Every row gives one point. Each copy is the shape, with its points in the same order, turned, moved and blurred by noise. Say if it was mirrored as well.

Shape, 7 rows:
[[  1 -17 -20]
 [-17  -5 -14]
 [-13  -6  17]
 [ -5  39  34]
 [-17  13 -30]
 [-12  13  60]
 [  3   9   5]]
Copy 1, 7 rows:
[[  4 -15   7]
 [ -4 -20 -15]
 [ 16  11 -25]
 [-14  39 -38]
 [-23 -25 -14]
 [ 18  48 -47]
 [ -4  10  -8]]
Copy 1 is: mirrored
Copy 2 (7 x 3):
[[-19  20  -4]
 [-21  -4   7]
 [ 13  -8   2]
 [ 28 -40 -30]
 [-39 -16  -4]
 [ 55 -20  -8]
 [  4  -2 -17]]
Copy 2 is: mirrored
Copy 3:
[[ 30   1  -6]
 [ 17 -10 -19]
 [  1 -27  -1]
 [-44 -17   0]
 [ 14   8 -34]
 [-36 -47  16]
 [ -4  -5   3]]
Copy 3 is: only turned
Copy 4 (7 x 3):
[[-20   6 -16]
 [-22   6   7]
 [  9  12  12]
 [ 29 -19  38]
 [-35 -12  16]
 [ 50  11  34]
 [  5 -10   6]]
Copy 4 is: mirrored

Shape, 8 rows:
[[ -3   0  -7]
 [ -9  17  55]
 [ -9   7  19]
 [ -3  10 -35]
 [ -3  16 -19]
 [ 16   0  -7]
 [ 15  19 -11]
 [ 27  11  33]]
Copy 1, 8 rows:
[[  0  -3 -11]
 [ 30  50  12]
 [ 12  19   2]
 [-26 -10 -23]
 [-18   3 -17]
 [  6   1 -30]
 [-10  13 -33]
 [ 33  35 -27]]
Copy 1 is: only turned
Copy 2:
[[-12   3   6]
 [  4  19  60]
 [ -4  11  29]
 [-13  13 -26]
 [-11  21  -8]
 [  8   3  -2]
 [ 10  23  -8]
 [ 27  13  34]]
Copy 2 is: only turned

Shape:
[[ 25 -26  47  -1]
 [-27  10 -16  14]
 [ -5 -18   9 -15]
 [ -4  -4 -14  25]
 [-31   9  -4  16]
 [ 15 -19   3  11]
 [  0   8   0   2]
 [-15  -3 -21  26]
 [ -2  26  17  -9]
 [ 41 -29  31 -25]]
Copy 1 (10 x 4):
[[-11  54   5  32]
 [ -9 -29  14  -5]
 [-11  12 -17   8]
 [  9 -15  16   8]
 [-25 -20  19  -3]
 [  8   8   7  27]
 [  5   4   0  -6]
 [  6 -30  17   8]
 [ -7  20   4 -22]
 [ 15  60 -19  27]]
Copy 1 is: mirrored
Copy 2 (10 x 4):
[[-36 -13  -2  47]
 [  0   7   9 -36]
 [-12 -10 -17   4]
 [-14  24   6 -14]
 [-10   1  14 -34]
 [-21  16  -6  14]
 [  1   7   8  -3]
 [-14  25   2 -29]
 [ 13 -12  26   8]
 [-17  -7 -21  57]]
Copy 2 is: only turned

Shape, 8 rows:
[[ -7   1  19  15]
 [ -1 -16   3   9]
 [ 29   8  34 -11]
 [ 10  30 -18 -14]
 [-13  -2   2  32]
 [-26  -4  17  -5]
 [  4 -26  20  -5]
 [-23  37 -22  27]]
Copy 1, 8 rows:
[[ -4  28  -3  -1]
 [-16  14  14   1]
 [ 39  13  13   4]
 [  4 -22 -19 -11]
 [-24  30  -2 -16]
 [-10  29 -12  23]
 [  1  19  25  20]
 [-27  10 -47 -25]]
Copy 1 is: mirrored
Copy 2:
[[ -3  12  17  -8]
 [ -1  13   0   4]
 [ 19 -19  34  12]
 [ -4 -34  -1 -26]
 [  2  26  -5 -18]
 [-26  13  15  -2]
 [ -4   8   2  26]
 [-13   9  -7 -60]]
Copy 2 is: only turned
